Every row gives one point. Each copy is the shape, with its points in the same order, turned, moved and blurred by noise. Say if it was mirrored as well.
In the rows, zero is written as 128.

Shape:
[[164 157 109]
 [193  98 111]
 [136 102 102]
 [108  92 159]
 [ 65 148 113]
 [ 96  98 110]]
Copy 1 (6 x 3):
[[ 94 165  96]
 [110 217 120]
 [142 169 125]
 [133 142 177]
 [147  85 115]
 [167 133 143]]
Copy 1 is: only turned
Copy 2:
[[ 94 172 144]
 [ 87 181  78]
 [126 150  99]
 [105  86  96]
 [155  97 156]
 [148 110 100]]
Copy 2 is: mirrored
Copy 3, 6 rows:
[[178 160 136]
 [189 125  89]
 [170  96 131]
 [103  84 128]
 [119 104 206]
 [143  73 160]]
Copy 3 is: mirrored

Shape, 8 rows:
[[125  95 103 101]
 [ 76  69 130 103]
 [126  93 120  73]
 [154 153  97 130]
 [125 114 202 142]
 [167 114 108 136]
 [106 120 190 182]
 [108 143 196 155]]
Copy 1, 8 rows:
[[144 141 186 125]
 [ 87 120 179 103]
 [129 166 193 116]
 [175 146 134 172]
 [100 151  96  83]
 [181 132 137 124]
 [ 93 112  65 121]
 [ 90 151  76 121]]
Copy 1 is: mirrored
Copy 2 (8 x 4):
[[108 145 109 162]
 [ 67 179 113 133]
 [117 159  84 147]
 [145  89 137 163]
 [143 175 163  88]
 [148 133 148 173]
 [120 161 204  91]
 [129 143 181  72]]
Copy 2 is: mirrored

Shape:
[[137 131 214 153]
 [134 134 150 122]
 [ 62 145  65 113]
 [203 174 100  92]
 [126  77 131 120]
 [112  94 158 121]
 [120 123 102 117]
 [141  81 163 153]
 [112 163 106 150]]
Copy 1:
[[120  64 162 182]
 [122 114 126 133]
 [189 169  96  74]
 [ 83 172 176 106]
 [120 115  78 168]
 [132  90  97 150]
 [133 150 110 118]
 [124 102 110 190]
 [164 151 144 131]]
Copy 1 is: mirrored
Copy 2, 9 rows:
[[171 135 193  89]
 [142 153 133 114]
 [ 55 111 106 168]
 [166 207  82 175]
 [131 106  99 101]
 [133 121 130  77]
 [114 124 101 143]
 [164 108 139  97]
 [113 130 139 177]]
Copy 2 is: only turned
Copy 3:
[[ 78  60 144  60]
 [114 122 144 103]
 [174 173  61 129]
 [183 121 213 132]
 [ 72 146 130 131]
 [ 83 138 126  97]
 [136 146 126 135]
 [ 63  96 136 124]
 [159 103 112 122]]
Copy 3 is: mirrored
Copy 4:
[[148 170 164  64]
 [135 120 149 116]
 [ 75  62  84 149]
 [201  50 167 147]
 [112 143 154 167]
 [102 144 159 131]
 [125  96 125 152]
 [134 180 153 134]
 [141  89  90 119]]
Copy 4 is: only turned

Shape, 10 rows:
[[179 100  71  75  87 140]
 [134  93 134 118 138 136]
 [ 58 172 137 127 158 143]
 [151 152 178  89 120 120]
 [137 174 160 147 141 152]
 [131 155 196 146 142 127]
 [143 115 182 131  72 155]
 [125 146 144 129 121 104]
 [128 166 212 152 103 107]
 [163 127  36  98 125 105]]
Copy 1:
[[130 188  94 199 107 213]
 [113 142 136 157 161 170]
 [ 69 114  96 146 158  79]
 [ 70 148 138 115 104 166]
 [ 74  92 140 152 109 132]
 [ 78  95 159 110 124 137]
 [ 98  92 112 116 124 209]
 [114 132 125 125 116 134]
 [ 92  85 141  78 102 143]
 [153 197 104 215 101 147]]
Copy 1 is: only turned
Copy 2, 10 rows:
[[186 117 154 177 171  99]
 [129 111 140 155 121 152]
 [149 105 114  64 102 209]
 [102  87 151  96 118 103]
 [137 111 131  79  70 140]
 [ 83 118 134  80  66 138]
 [ 98 150 193 115 111 124]
 [123 135 116 109 117 131]
 [ 65 137 132  60  90 124]
 [207 115  85 162 150 117]]
Copy 2 is: mirrored
Copy 3 (10 x 6):
[[147 102 149  81  51 175]
 [137 146 151 135 127 149]
 [ 95 154 111 103 176  77]
 [139 156  69 134 113 150]
 [ 75 139  85 140 141 137]
 [103 153  82 177 147 129]
 [114 168 117 176  73 131]
 [130 120 103 143 130 118]
 [111 154  58 195 121 109]
 [153  58 154  74 100 155]]
Copy 3 is: only turned

Shape, 11 rows:
[[ 72  99 110 123  93  94]
 [155 107 175 134 137 145]
 [ 84  93 100 107  90  87]
 [149 204 118 162  92 132]
 [114  87 124 138  89  99]
 [ 79 136 110  80  65  98]
 [122 102 140 150 160 138]
 [ 93 173  63 106  70 121]
 [122  83 139 166 120 114]
 [ 99 123  72  97  50 133]
 [175  98 142 139 160 105]]
Copy 1:
[[173 123 136 138 128  84]
 [ 95 169 181 147 146 147]
 [179 123 143 117 122  76]
 [165 123 115 132 168 218]
 [154 133 164 116 159  95]
 [222 127 140 132  99 113]
 [ 83 140 142 145 149 124]
 [207 121  89 103 107 152]
 [118 132 155 126 181 104]
 [211 164 115  97 126 113]
 [ 78 126 177 111 145 142]]
Copy 1 is: mirrored
Copy 2 (11 x 6):
[[127 135 136 205 152 136]
 [129  86 105 108  92 129]
 [132 149 147 213 132 140]
 [128 195  62 100 128 164]
 [127 121 108 190 127 144]
 [170 172 151 197 140 174]
 [106  99 117 124 123 104]
 [122 216 140 167 152 171]
 [106  98  96 166 128 117]
 [103 180 149 185 136 190]
 [123 111  94 134  61  93]]
Copy 2 is: only turned
Copy 3, 11 rows:
[[134 126 155  94 148 164]
 [ 78 130 147 158  62 118]
 [125 141 152  97 156 160]
 [113 111  33 131  86 155]
 [ 97 133 147  90 125 148]
 [148 155 122 110 142 195]
 [ 98  96 152 142  93 102]
 [174 137  61  87 156 163]
 [ 78 109 155 115 101 129]
 [157 155 108  66 128 154]
 [ 59 132 133 155 110  92]]
Copy 3 is: only turned
Copy 4 (11 x 6):
[[ 86  73  76 116 113 163]
 [144 115 179 144 117 138]
 [ 99  77  66 125 101 169]
 [ 92 151 106 123 144  56]
 [ 96  79 106 152  95 150]
 [ 93 113  63  82  88 148]
 [139  84 148 145 153 138]
 [108 126  37  91 119  92]
 [105  72 139 168 124 142]
 [118  91  45 101  73 112]
 [146 123 149 190 136 151]]
Copy 4 is: mirrored

Shape (14 x 8):
[[ 72 132 150 147 122  85 113 122]
 [134  72  92 150 139  97  52  72]
 [120  70 139 160 118  73  71 141]
 [109  91 121 158 121 147 142 126]
 [ 88 114 164  88 176 128 170 167]
 [ 93  90 153 130 109 135 133 129]
 [143 113  68 165 129 138 107 108]
 [ 90 145 188  57 153 173 168 135]
 [107 150 171  63 146 120 145 197]
 [ 83  92  82 112 123 103 120 115]
 [156 110 102 138  88  87  91  95]
 [127 132 185  74 166 115 191 147]
 [106 117 152 143 147  86 156 127]
 [114  58 130 117  95  53 108 126]]
Copy 1 (14 x 8):
[[100 126 155  98 147 135 151 191]
 [151 129 117  14 128 129  78 155]
 [ 99 127 162  64 146 144  70 171]
 [ 89 138 132 106  82 136 132 131]
 [ 98 120 169 150 160 129 178  90]
 [ 93 161 161 105 107 134 138 140]
 [138 114  85  85  82 150 100 143]
 [134 165 166 184 133 103 195 108]
 [121 129 164 189 178 161 155 120]
 [108 156 113  64 130 171 148 129]
 [116 162  83  83 138 134  59 172]
 [ 91 128 143 176 173  92 157  92]
 [ 76 107 126 108 147 114 144 150]
 [ 71 174 134  67 173 146  82 142]]
Copy 1 is: mirrored
Copy 2 (14 x 8):
[[ 80 140 108  90 123 186 143 119]
 [115  62 137  72 166  92 126 100]
 [116 150 143  49 165 126 117 132]
 [122 116 109 135 140 147 126 162]
 [ 81 185  61 173 120 144  83 115]
 [108 120 116 131 138 177  94 135]
 [147  79 124 113 125  95 168 130]
 [ 68 150  87 207  69 171  59 115]
 [ 87 204 108 167  89 147  91  99]
 [122 105 111 129 155 154 146  75]
 [100  94 182 105 143 112 163 116]
 [ 37 181 101 187 110 127  93 120]
 [ 65 157  96 119 140 142 138 132]
 [105 144 150  95 207 147 126 106]]
Copy 2 is: only turned

Shape (11 x 8):
[[131 156 160 132 119  75  80 134]
 [127 101 143 120 132 160 114 126]
 [127 117 123 156 129  85 141 145]
 [147  96 136  57  98 110 159 152]
 [178 110 157  79 167 119 167 144]
 [168 126 123 122 116 120 142  75]
 [196  60 130  88 161 104 122 109]
 [131 158 143 197 115 108  94 142]
 [ 87 106 205 134 119  98 130 126]
 [ 58 197  29 135 140 168  97  87]
 [100 137 159 137  98 134 101 117]]
Copy 1 (11 x 8):
[[122 110 135 197 124 130 148 162]
 [119 131 144 100 110 119 118 157]
 [152  99 126 139 151 127 145 112]
 [144  66  88 101 122 150  86 169]
 [158 103 136 104 175 166  82 184]
 [156 137 128 144 129 112  65 136]
 [198 146 100 104 151 132  98 201]
 [102 120 160 178 144  88 157 115]
 [157  64 182 139  91 129 145 154]
 [ 57 204 118 140  75 169 115  45]
 [103 109 156 145  85 107 126 139]]
Copy 1 is: only turned
Copy 2, 11 rows:
[[139 121 140 152 115 189 170  85]
 [127 146 111 169 140 107 130  92]
 [124 144 169 127 132 146 152 126]
 [ 73 118 138 139  75  81 164  95]
 [116  96 152 146  72  96  95  88]
 [ 90 161 159 189 109 140 114 105]
 [108  94 196 194 119  91 117  79]
 [141 158 135 121 161 196 136  92]
 [179 163 135 140  81 125 176  78]
 [115 158  59 195 178 177 138 217]
 [141 163 104 167 129 155 159  81]]
Copy 2 is: mirrored
Copy 3, 11 rows:
[[104 143  80 185  67 127 117 145]
 [141 134 124 106  92 112 122 113]
 [111 135 146 168 102 132 143 161]
 [158 127 112  85  80 151 120 203]
 [176 182 129 109 102 105 109 194]
 [146 100 111 140 102  67 134 172]
 [174 152 155 117  36  78 121 184]
 [118 126 107 209 110 129 148 103]
 [ 81 172  90 115  86 127 164 134]
 [ 69  41 145 155 161  90  33  98]
 [104 116  83 131  96 121 132 111]]
Copy 3 is: only turned

Shape, 15 rows:
[[104 158 157  87 171  94 157  75 146]
 [ 63  76 130  97  92 111 137 127 165]
 [172 137 142 143 127 182  91 119 128]
 [ 66 101 149 145 147 112 183 124 137]
 [125 151  75 135  73 146 148 158 126]
 [145 166 185 141 113 135  63 130 126]
 [ 96  69  98 123 106  98  84 130 160]
 [125 158  88 130 115 101 125 205 108]
 [ 75  91  97 101 106  88 145 122 126]
 [185 118 176 176  85 134 111 183  83]
 [135 148  84 161  92  86 141 188 166]
 [201 140 120 175  27 147 102 147 153]
 [121 110 110 111 136 104 112 171 155]
 [118 116 120  91 158  95 135 104 124]
 [164 134 125  73 116 157 143 185 117]]
Copy 1 (15 x 9):
[[146 142 125 149 157 147 197  53 139]
 [148  79 137 130 189 164 186 174 110]
 [112 121 116  93  75 180 107 127 152]
 [155 145 102 121 165 143 201 138  75]
 [ 77 112  82 121 134 105 125 173 135]
 [157  98 129 111  48 132 135 108 158]
 [161  85 156 130 172 158 117 170 106]
 [121 149 116 132 131  59 120 183 144]
 [120 106 154 127 197 120 168 147  96]
 [148 122 104  19  65 106 120 163 137]
 [146 113  60 133 158  84 111 170 138]
 [108  52  58  60  96 119  75 152 161]
 [160 136 128 133 162 130 126 167 147]
 [132 147 153 117 170 143 153 102 130]
 [ 99 149 113  86 132 126 153 167 199]]
Copy 1 is: only turned
Copy 2 (15 x 9):
[[ 63 168 122 126  97 125  89 140 127]
 [146 133 215 152  88 129  82 163 159]
 [159 141 113 132 182 147 128  78 134]
 [ 77 124 200 162 101 173  98 125 133]
 [173 135 181 139 125 142 193 146 104]
 [137 161 148  92 158  97 133  44 131]
 [179  99 176 142  77 110 106 113 182]
 [122  97 181 129 131  96 205 133 121]
 [132 106 185 128  71 140 107 168 144]
 [154  88 174 126 179 117 150  45  68]
 [144 119 176 176  90  91 201 116 105]
 [232 152 156 160 146 112 171  67  74]
 [132 100 164 159 121  91 130 126 157]
 [105 114 130 125 107 128  99 149 137]
 [141 111 160 140 196  98 145 168 110]]
Copy 2 is: mirrored
Copy 3 (15 x 9):
[[131 155  72 118 137 171 179 173 114]
 [ 51 135 116 129 142 133 147  93 161]
 [182 133 133  90 174  86  88 161 156]
 [110 159 105 165 159 136 163  96 111]
 [108 113 137 152 135 116  46 126 127]
 [165 157 186  59 153 139 123 159 164]
 [ 78  75 148  94 146 113 152  98 156]
 [131 107 181 155  82 124  84 140 111]
 [ 55 123 110 123 116 123 131 109 107]
 [198 152 187  81 114  93  70  83 137]
 [144  67 157 157 110 160  80  99 136]
 [163  96 143  72 141 129  14 101 186]
 [116  94 147 132 105 115 140 126 156]
 [117 129  98 108 115 114 166 153 110]
 [140 156 125 135  87  80  81 149 170]]
Copy 3 is: mirrored
Copy 4 (15 x 9):
[[157 146  92 164 184 194 180 107 122]
 [144 107  81 160 140 104 127  43 101]
 [ 93 122 167  92 121 163 116 126 139]
 [141 135  88 127 191 103 176  81  93]
 [153 101 102 113  98 103 107 155 115]
 [117 184 164 120 127 167  85 114 127]
 [134  90 129 179 149 102  96  65 139]
 [171 116 111 121 157 104  62 162  96]
 [174  89 103 167 158 106 136  80  97]
 [153 159 181  44 138 111  70 115 121]
 [156 123  81 132 147  71  72 152 155]
 [136 141 152  81  57  96  71 130 185]
 [138 107 103 135 175 125  79 105 129]
 [167 103 118 150 182 163 142 101 123]
 [157  87  96  71 139 169  78 122 100]]
Copy 4 is: only turned

Shape:
[[169 163 168 118  89 164 158 168 187]
 [ 69 118 169 166 154 158  86 163 108]
 [ 78  96 149  85 148 114 119 139 190]
 [100  95 153 148 120  93 124 168 108]
 [135 120 134  86 117 113  89  81 173]
 [161 150  69  83 154 152  84 127 160]
 [156 152 156 192 136 157 192 173 131]
 [153 177  84 158 104  97 131  96 167]
 [103 177 142  86 117  89 168 134 157]
 [182 100 164 124 132 117 127  85 102]
 [114 173 101 140 158 170  95  96 164]
 [124 100 120 116  71 128 144 146  84]
 [ 83 117 147 177 138 158 172 163  92]
 [131 165  72 134 100 156 139 142 195]]
Copy 1:
[[166  66  84 153 162 142 169  84 174]
 [ 85 134  91 182  82 163  91  89 108]
 [138 140  89 104 153 218  77  93 136]
 [110 161 145 136  96 172 121 103 147]
 [155  98 143 111 180 183  82 133 101]
 [203  89  97 116 122 138  72 145  98]
 [124 123  72 162 100 122 203 135 161]
 [138  54 134 112 126 141 120 196 157]
 [127 111 103 103 166 135  90 124 207]
 [144 154 151 140 175 126 146 142  90]
 [136  65  69 136 113 147  76 162  93]
 [123 125 168  97 109 122 143  81 126]
 [ 73 150  80 135  82 126 150 107 133]
 [168  40  85  99  96 150 127 139 147]]
Copy 1 is: only turned
Copy 2 (14 x 9):
[[126 200  71 148  91  61 148 112 112]
 [180 149 136  51  97 149 150 136  83]
 [152 131 147 155  95 135 209 130 128]
 [177 135 108 109 134 146 138 163 145]
 [117 145 163 172  68 126 140 125 145]
 [133  96 135 164  65 103 113  49 115]
 [122 174  62 100 163  79 109 142  75]
 [ 63 112  77 169  86 122  98 139 136]
 [ 94 118 104 131 110  81 182 149 171]
 [144 177 170 150 132 111  72 150 145]
 [ 86 119 134 108  65 126 114  97  79]
 [149 170 103 114 152 152 118 106 186]
 [143 159  93  62 170 139 142 129  95]
 [ 87 134  65 158  82 121 139  80 107]]
Copy 2 is: mirrored

Shape:
[[139 171 145  87 123 106 110 110 152 115 128]
 [127 122 147 142 104 147  96 123 131 137 101]
 [ 54 144  88 142 111  90  81 110 138 108  99]
 [126 117 123 140 159 148  96 161 123  82 153]
 [142 249 112 114 120 147  90 162 163 138 155]
 [127 119 150 112 104 139 136 158 126 109 145]
 [129 121 144 117 126 146 103 120 118 159 142]
 [133 138 100 117 113 147  87 182 123 154 155]
 [140 112 137 122 126 142  97 114 181 148 149]
 [132 118 125 137 108  96 125 123 123 154 134]
 [108 131 133 126 104 145 118 126 125 157  20]
 [113 124 124 133 192 141 107 112 121 127 143]
 [121 117 153 126 163 130  80 122 125 159 156]
 [ 70 111 115 136 131 140 102 115 159 146 149]
 [139 116 138 115 109 112 100 175 143 155 148]
 [136 110 118 108 113 134  97 129 123 158 139]]
Copy 1:
[[131 143 110 154  69  93 143 163 110 153 132]
 [108  96 101 135 130 128 113 166 144 151 131]
 [169  83  58 151 119 105 171 165 141  98 107]
 [ 71 120 109 101 127 104 169 141 116  95 159]
 [ 76 166  94 233 126  83 174 154  93 155 140]
 [ 95 132 150 105 126 109 152 145 130 144 108]
 [112  99 131 141 125 121 128 148 119 158 160]
 [ 76  96 125 160 162  83 137 127 104 131 125]
 [100 100  90 134  97 108 122 108 121 171 157]
 [151 117 123 132 136 102 119 130 142 136 133]
 [136  96  78 148 128 158  75 195 125 124  78]
 [121 113  99 115 109 133 146 144  86 106 184]
 [121  98 114 123 137 109 136 151  94 156 190]
 [131  85  80 137 125 136 171 113 119 140 139]
 [106 116 114 125 152  72 125 126 116 161 127]
 [116  83 132 144 124 103 124 133 115 143 140]]
Copy 1 is: mirrored
Copy 2:
[[174 111 103 138 127  96 147 144 142 160 100]
 [142 115 124 108  83 135 154 100 174 124 107]
 [151 163  67 146 123 190 150 146 174 111  99]
 [110  93 146 119 165 145 172 124 155 110 119]
 [170 114  81  67 195  99 150 108 167 183  50]
 [126 105 142 129 125 133 137  89 115 128 120]
 [163 116 150  91 101 134 169 117 144 132 109]
 [140 125 125  79 151 137 195  89 133 144  92]
 [177 132 141 113 122 101 178 108 154  93 113]
 [139 154 122 105  88 131 152 131 123 123  93]
 [146 117  70  97  52 148 135 104 185 152 152]
 [144 108 152  93 139 157 164 166 156 105 135]
 [168  99 154  86 113 141 191 147 137 107  99]
 [184 148 120 100 130 164 152 119 154  79 113]
 [143 116 117  97 119 115 191  97 109 125  94]
 [154 135 146 103 105 137 181 107 137 132 107]]
Copy 2 is: only turned
Copy 3 (16 x 11):
[[139 147 127 138 135 108  94 147  98 132 166]
 [139 143 135 149 137 151 151 100 142 142 153]
 [162 185  94 158 128 194 101 143 152  83 137]
 [136 106 136  79 150 154 129 149 167 118 121]
 [146 135 124  71 122 144 139 149  45  85 201]
 [149  91 147 134 151 139 119 117 120 131 122]
 [159 131 120 128 125 125 159 119 126 157 132]
 [172  89 101  97 125 170 156 128 114 128 153]
 [152 130 137 111  84 121 119 107 138 152 145]
 [136 120  90 162 112 136 130 116 122 130 120]
 [123 162 148 207 136 200 160 125 129 158 173]
 [129 154 128 101 120 135 149 168 154 148 107]
 [163 136 120 115 113 105 164 145 155 142 129]
 [179 156 132 120  88 161 130 125 143 124 103]
 [163  76 114 137 108 132 139 123 127 127 153]
 [165 119 101 132 121 140 139 117 129 162 138]]
Copy 3 is: mirrored

Shape, 15 rows:
[[141 218 119 126 114 124 155 173 152  95 150 109]
 [ 82 142  89  80 127  92 196 103 139 113 138  98]
 [ 80  97 107 130 142 101 107 159 188  83 186 153]
 [127  68 143 128 138 118 125 101 152 164 144  66]
 [158 115 138 111 156 137 203 130 170 174 142 121]
 [147  87 144  64  90 139 162  88  78 114 108 103]
 [120  69 115 170  57 121  68 111 104 160  77  98]
 [ 84 163  78  90 162 121 143  42 136 110 135 124]
 [117  73  99 126 112 129 121 148 123 102  74 116]
 [107 140  93 174 122 174 132  90  85 136 166 104]
 [106 131 142 156 121  96 162 123 100 139 173 119]
 [209 130 110 139 112 131 128 115 101  81 104 145]
 [149 172 127  96 150 147 137 130  56 148 163 195]
 [159 112 128 127 162 143 133 111  23 139  83  93]
 [122 117 148 134 167 156 130  68 134 110  82 136]]
Copy 1:
[[105 164 162  61 162 165 127 138 152 111 103 172]
 [121 158 121  46 147  96 151  73 111 146 154 111]
 [121 182 156 131 174  89  89 143 145 101 184  83]
 [142  86 131 119  98  94  65  67 113 107 137  99]
 [132 126  62 104 124  95  89  85 151 123 113 157]
 [161  98  91  96  73 148 167 111  90 139 138  90]
 [132   7 180 114  86  96 126 148 103 107 178 104]
 [ 83 140 113  55 167 102 119 111  61 171 129  72]
 [120  78 144 119 109 128 143 134 156 146 187  91]
 [115  86 154  99 136  71 136 147 109 129  59  85]
 [126 128 150 122 141  78 149 102 103  87 110 129]
 [ 65 109 113 113  80 162 148 179 125 109 123 118]
 [127 162 116 146 122 104 149 186  75 165  78 159]
 [ 94  68 139 156  66 137 169 104  95 182  91 117]
 [ 88  72  84 137 156 138 114 124  98 152 128  84]]
Copy 1 is: mirrored
Copy 2, 15 rows:
[[156 167 135 197 116  85 151 135 104 200 130 100]
 [129 118  74 176 139 177 106 141 116 150 135  78]
 [140 171 145 142 215 135 110 112 140 145 185 141]
 [ 63 123 155 120 153 160  90 134  98 130  88 144]
 [126 151 131 126  76 147  73  98 123 149  97 127]
 [122  50  83 111 116 132 108 176  77 146 109 149]
 [ 41  75 161 154 141 138 171 187 125 112 127 209]
 [143 110 102 158 165 163  99 191 180 156 104  70]
 [112  99 125 117 141 169 180 147 120 146 145 177]
 [ 81 156  88 148 150  90 142 189 160 128  79 134]
 [ 71 135 107 147 134  88 111 129 125 129 140 102]
 [125 117 137  99  90  97 147 205 125 199 150 154]
 [173 118 118 110  94  42 124 173 151 101 127  97]
 [ 90  82 116  69  95 110 184 183 112 125  80 108]
 [118  80 135  99 140 137 126 147 186 181  85 134]]
Copy 2 is: only turned
